Rows are points. Examples show where two turns around zero, p and q, send a point. Where does a point land after both, in the order given? Backwards means that the second turn is done in reverse. Each puzzle has new turns, and all numbers are rounded.

Turn p:
-.30	-.09	.57 -> -.03	-.06	-.65
.15	.51	-.23 -> -.26	.41	.31
.36	-.33	-.33 -> .09	-.38	.44
-.20	-.09	-.02 -> .20	.03	-.10
Turn q:
.12	.38	-.44 -> .21	.55	.04
.36	-.28	-.34 -> .16	.06	.54
-.06	-.06	.45 -> -.33	-.28	-.16
-.42	-.04	.33 -> -.05	-.33	-.42
Where do these land?
p, then q: -.03	.39	-.22 -> -.22	.20	-.34
q, then p: -.33	.32	-.45 -> -.37	.13	.51
q, then p: -.09	-.46	.35 -> .36	-.43	-.16
q, then p backwards: .30	.29	.36 -> .25	.42	.25
p, then q: .39	-.19	.23 -> .24	-.43	-.01
p, then q: -.23	-.34	-.27 -> -.28	.04	.40

Turn p:
-.59	.14	.48	.37	-.30	.12 -> .07	-.61	-.32	.22	-.56	.06
.11	-.28	-.46	-.26	-.22	.07 -> -.12	.23	-.30	-.32	.39	-.05
.18	-.01	.10	-.23	-.19	.21 -> .18	.05	-.12	-.01	.11	-.34
.02	.35	.06	-.14	.41	-.51 -> -.38	.23	.47	.37	-.12	.04
.44	-.46	-.07	.22	-.19	-.11 -> .40	.25	-.21	.04	.36	.33
.37	-.23	-.39	.10	-.23	.46 -> .39	.22	-.23	-.56	.21	-.02
-.60	.09	.48	.07	.32	.10 -> -.16	-.72	.25	.20	-.27	-.04
.07	.39	-.20	-.14	.40	-.34 -> -.39	.34	.46	.07	-.12	.01
Turn q:
.09	.37	-.14	.06	.57	.55 -> .04	-.15	-.47	.34	.58	.30
.08	.25	.22	-.42	.38	.44 -> -.09	-.05	-.76	.07	.19	.02
.21	-.22	.02	-.06	-.60	-.08 -> .10	-.28	.21	-.15	-.54	-.12
-.40	-.11	.05	-.03	-.53	.01 -> -.31	.01	.21	-.25	-.45	.24
.03	-.46	-.41	-.38	-.14	-.31 -> -.27	-.30	.31	-.33	.00	-.53
-.09	.35	.19	.27	.04	-.08 -> .08	.33	.01	.30	-.04	.21
.08	.24	-.06	.48	.24	-.11 -> .26	.20	.20	.36	.26	.16
-.11	-.75	.17	-.05	-.42	-.17 -> .08	-.05	.32	-.74	-.37	-.13
.12	.33	-.03	.12	.48	-.25 -> .11	.30	-.05	.40	.37	-.17
Where do these land?
p, then q: .07	-.29	.23	-.48	.18	.29 -> .22	.37	.05	-.18	.33	-.40
q, then p: .17	-.37	-.12	-.14	.24	-.19 -> -.22	.14	.24	.33	.26	.03
q, then p: -.55	.04	-.03	.38	-.45	-.08 -> .25	-.46	-.21	.05	-.34	-.48
p, then q: .11	.52	-.07	-.47	.33	.16 -> -.13	.66	.01	.04	-.38	-.22
q, then p: .15	.13	-.51	.35	.49	-.17 -> .23	-.19	.66	.19	-.05	.36
q, then p: .25	-.31	.30	.47	.23	-.35 -> .29	.48	.37	.33	-.05	-.29
p, then q: -.44	.54	.05	-.19	-.53	-.14 -> -.44	-.04	.73	.07	-.27	.11
p, then q: .34	.10	-.12	-.04	-.32	.37 -> -.06	-.13	-.01	.36	-.08	-.47
q, then p: -.09	-.35	.25	.12	-.17	.10 -> .05	.10	-.10	.00	.16	-.44

Turn p:
.08	-.06	.21	.13	-.17	-.17	.13	-.26	-.01 -> .34	.00	-.12	-.11	-.27	.02	.03	-.03	.03
-.32	.01	-.07	.16	-.30	-.48	.06	.48	.03 -> -.13	.50	.00	.34	-.33	-.32	-.09	-.18	-.24
.17	-.33	.09	-.28	.38	-.35	.28	-.18	-.24 -> .17	-.23	-.66	.15	.05	.20	-.26	.07	-.10
-.10	-.08	-.30	-.01	-.25	.33	-.45	-.07	-.19 -> -.04	-.19	.46	.15	.09	-.03	.33	.30	-.19
-.05	.22	-.09	.05	-.14	-.11	-.11	-.16	-.26 -> -.10	-.09	.05	.08	-.34	.07	.17	.14	.01
.10	-.28	-.06	-.09	.04	-.36	.10	.18	.44 -> .21	.39	-.26	.18	.22	-.24	-.23	.03	.11
.33	-.03	-.01	.62	.36	.13	-.02	-.02	.20 -> .02	.27	.08	-.62	.10	.16	-.29	.30	-.03
-.38	.22	.27	.13	.26	.18	-.18	.38	.37 -> -.38	.05	.25	-.28	.14	-.47	-.28	-.29	.07
-.21	-.26	-.16	-.44	-.03	-.02	.00	.06	.25 -> .11	-.07	.01	.45	.33	-.20	-.09	-.08	.11
-.08	.44	-.11	.31	-.03	.31	.06	-.06	-.04 -> -.25	.03	.41	-.24	-.20	.25	.03	-.05	.15
.43	.16	.16	-.33	.06	.19	.04	-.15	.04 -> .03	-.16	-.25	-.18	.25	.18	.31	-.06	.31
.03	.01	.09	-.25	-.18	.36	.09	-.20	-.59 -> .02	-.49	.03	.07	-.06	.39	.39	-.17	-.22
Turn q:
-.39	.22	.29	.10	.00	-.14	.12	-.21	-.24 -> .30	-.05	.12	-.16	.34	-.16	-.24	-.15	-.27
.47	.10	.20	.09	-.18	-.01	-.31	-.23	-.25 -> -.32	.19	.47	-.30	-.01	.19	.09	.07	-.17
.02	-.36	.00	.32	.51	.04	-.19	.23	.02 -> -.10	.14	-.38	-.28	.25	.11	.08	.08	.50
-.01	-.21	-.38	-.04	-.07	.17	-.44	-.20	-.26 -> .05	.54	.05	.02	-.08	.01	.10	.47	-.01
.30	-.09	-.04	.04	-.36	-.01	.10	-.01	.42 -> -.20	-.27	.06	-.02	-.54	.07	-.06	.04	.03
-.05	-.37	.38	-.19	-.17	.07	.16	.57	.34 -> .18	-.28	-.15	-.12	-.40	-.17	.34	-.47	.39
.24	.08	.24	.26	.36	.17	.12	.04	.16 -> -.33	-.15	-.28	-.24	.17	.23	.00	-.21	.00
-.18	.06	-.40	-.21	-.23	.11	.30	.03	-.32 -> .03	.24	.01	.47	-.06	-.41	-.10	-.01	-.17
-.36	.35	-.08	.11	-.27	-.04	-.15	.31	.19 -> .40	.07	.06	.21	-.19	.25	-.33	-.27	.09
.03	-.05	-.03	-.30	.44	.01	.16	-.33	-.04 -> -.09	-.19	-.21	.09	.35	-.09	.28	.26	-.24
-.08	.28	-.17	-.19	-.03	-.39	.12	-.20	-.02 -> .10	-.25	.26	.33	.18	-.02	-.16	.17	-.15
Where do these land?
q, then p: -.08	-.19	-.06	-.14	-.14	-.32	.06	.08	.16 -> .28	.28	-.11	-.07	.09	-.18	.00	-.01	-.08
p, then q backwards: -.21	-.08	.17	.32	-.12	.24	-.18	-.01	.18 -> -.06	-.06	.30	.02	-.33	-.19	-.01	-.14	-.24
q, then p: .03	-.12	.15	-.13	.20	-.48	-.17	-.12	.11 -> .11	.07	-.22	-.11	.45	-.09	-.19	-.21	-.13
p, then q: -.01	-.21	.09	-.02	.10	.27	-.07	.16	-.22 -> -.01	.16	-.05	-.06	.30	-.24	.18	.06	-.02
q, then p: .10	-.19	.03	.71	.01	.20	.40	-.25	.08 -> -.23	-.25	.13	.64	.02	-.41	.10	.31	.00
q, then p backwards: -.27	.02	.12	-.30	.07	.15	-.01	.00	.13 -> .14	-.25	.17	-.13	-.25	-.05	.05	-.09	-.14
p, then q: .05	.43	-.69	-.10	.05	.01	.04	.14	.15 -> .34	-.06	-.42	-.12	-.04	.34	-.32	-.43	-.05
q, then p backwards: .07	-.21	.05	-.30	-.11	.19	-.16	-.22	-.02 -> .18	.00	.03	.18	-.28	-.06	-.28	.00	-.20
p, then q: .54	.26	.12	-.22	.02	.39	-.03	.14	.18 -> .01	-.38	-.51	.31	.18	-.05	.18	.02	-.24
p, then q backwards: -.21	.30	.03	.18	-.08	-.64	.13	.07	-.75 -> .33	.03	-.33	-.09	-.43	.66	.21	-.08	.53
